Each point is reached from the start by the listed moves, each made once or not at all, plus a little noise. Say if it took an odd or an even number of moves. Then give how often each move was made.

Moves:
(1): [ 74  -1 -12 -30]
(2): [ 1 67 14 -6]
Start: [ 34 -14  -9  16]
Points:
[108  56  -9 -19] => even (1, 1)
[ 31 -18  -8  16] => even (0, 0)
[34 58  4  9] => odd (0, 1)

Moves:
(1): [ 65  -1   5   8 -10 -13  -4  -2  10]
(2): [  2  63  -2  -7   1 -10   4 -18   7]
(3): [-4  2 63 -1 -9  7  3 -6  0]
(4): [ 3  9  1 50  3  2  4 13 -8]
(5): [ 13   5   9  -1  65  -5 -10   1   4]
(6): [ 9  3 -9  0  1 61  4 -4  5]
(7): [ 6 -6  0 -8  7 -4 66 -1 -3]
(8): [  5  16   4 -11  -3   5  -1  56   7]
(9): [ -7 -10  -1  12  -2  -3   6  -2  68]
Start: [ -5  14   3  -4 -24 -31   9 -13  13]
Points:
[  7  30  81  40  39 -30  73  47  82] => even (0, 0, 1, 1, 1, 0, 1, 1, 1)
[ 76  26  85  -4  26 -44  68  33  97] => even (1, 0, 1, 0, 1, 0, 1, 1, 1)
[84 26  9 49 38 12 73 46 95] => odd (1, 0, 0, 1, 1, 1, 1, 1, 1)
[ 75  90  80  42  24 -54  77  25  98] => even (1, 1, 1, 1, 1, 0, 1, 1, 1)
[ 18   3   5   1  44  20  74 -12  86] => even (0, 0, 0, 0, 1, 1, 1, 0, 1)
[ 13  75   1  -4  49   7  74 -39  91] => odd (0, 1, 0, 0, 1, 1, 1, 0, 1)

Moves:
(1): [60  4  6  0  0 -3 -8 -1 -1 -2  7 16 -3 -9  0  3 11 -7]
(2): [-12  51  -7   3   4  -6   1 -10   0   3 -19   1   6 -15  17   3  10  -5]
(3): [  2   4  39  -5  -4  -3  -1 -13  -5  -5 -11  -7  -5   5   0  -1  -1 -20]
(4): [ -1 -11  11  41   4  14  -4  -4  16   5  -1  -3   2  -9   5   4  12  -5]
(5): [  1   5   3   5  72   2 -15   2  -6   3  -2 -11 -14  22  -2 -13  -5   1]
(6): [  5   0  -1 -17   4  45   9  -6   7  -4  -1   3  -4   1  14   5  -1  -3]
(7): [  8   1   1   6   5 -12  49   4  10 -13  -9  -3 -16  -7  -3   4   3   7]
(8): [  2  17  12   1  -3  10   1  49   2  21  -9   9 -12  -6 -16   0  -8   7]
(9): [  5   3  21 -26  -7  -9   2 -13  65  19  -6  19  -4   5  -5   7   6  22]
(10): [  1   7   4   3   0  10   5 -10 -14  38   9  -2   7   1  13 -12  -4  13]
(11): [ -8  14   9   6  -7  -2   8   4   5  -5  32  -3 -11   2   3  -3  -1  -2]
(12): [-18 -10   4   8  14  -7   2   1 -11   0   1  47  -8 -14   4   4   6  -4]
(13): [  6  -3  17   4  13  -4  22  22   1 -16  -1  -1  53  -2  21  -3 -17  10]
(14): [ -2  -2  -3   5  -7   7   7   6  -7  -6 -11  17  -5  37  11  -6   3  -1]
(15): [  9 -13   2  -5 -13 -14 -15  25   4   3  -7 -11 -26  -8  44   3   8   6]
(16): [  2   1  -1  -5   6  -4  -1  -4 -11   7   6   2   1   5   7  47  -1   3]
(17): [-11  -6  10 -29   4   2  -1  16 -10   4  11  -3  20  -1  -4 -13  65  -4]
(18): [  2   3  16   3  -3   3 -11 -11  -8 -17  -5   7  -2  -5   2  -5   2  42]
Start: [ 13  34 -20  -5  17  -5  14   1 -23   6  -8  -6  -2 -17  -2   2   5  -8]
Points:
[ 65  47  56 -61  17  31  38  15  31 -18  16  49  40  14  40 -12  65  55] => even (1, 0, 0, 0, 0, 1, 0, 0, 1, 0, 1, 0, 1, 1, 0, 0, 1, 1)
[ 52 121  76  -9  30 -14  62  27 -50  36  -4  59 -32 -64   5 -20  89  19] => even (1, 1, 1, 0, 0, 0, 1, 1, 0, 1, 1, 1, 0, 0, 0, 0, 1, 1)
[ 69  91  -9 -22  27  27   1 -30 -35 -10 -18  25  -2 -34  42  54  19  19] => odd (1, 1, 0, 0, 0, 1, 0, 0, 0, 0, 0, 0, 0, 0, 0, 1, 0, 1)
[ 91  56  67  13  35  62  35  31 -23  51 -10  10  34 -35  41  45   0  -7] => even (1, 0, 1, 1, 0, 1, 0, 1, 0, 1, 0, 0, 1, 0, 0, 1, 0, 0)
[ -1  72  29 -11   4 -33  51  28  68  25  -1  -5 -31 -53  54   8 112  10] => odd (0, 1, 0, 1, 0, 0, 1, 0, 1, 0, 1, 0, 0, 0, 1, 0, 1, 0)
[ 25  68  53  13  72 -36  42  -5  49  29 -63  -7 -68  13  64  45  38  -1] => odd (0, 1, 1, 1, 1, 0, 1, 0, 1, 0, 0, 0, 0, 1, 1, 1, 0, 0)
[ 71 105  74 -29  40 -21  63  55 -39 -16 -32  13  43 -47  19  37  67  30] => odd (1, 1, 1, 0, 0, 0, 1, 1, 0, 0, 0, 0, 1, 0, 0, 1, 1, 1)
[ 59  83  88  14 117  35  20 -29  16  -1 -45  81  19   4  72  44  35  22] => even (1, 1, 1, 1, 1, 1, 0, 0, 1, 0, 0, 1, 1, 1, 0, 1, 0, 1)
[  0  46  19  15 114  -8  33  14 -66  31  45  24  27   2  44  17 -14  12] => even (0, 0, 0, 0, 1, 0, 0, 0, 0, 1, 1, 1, 1, 0, 0, 1, 0, 0)
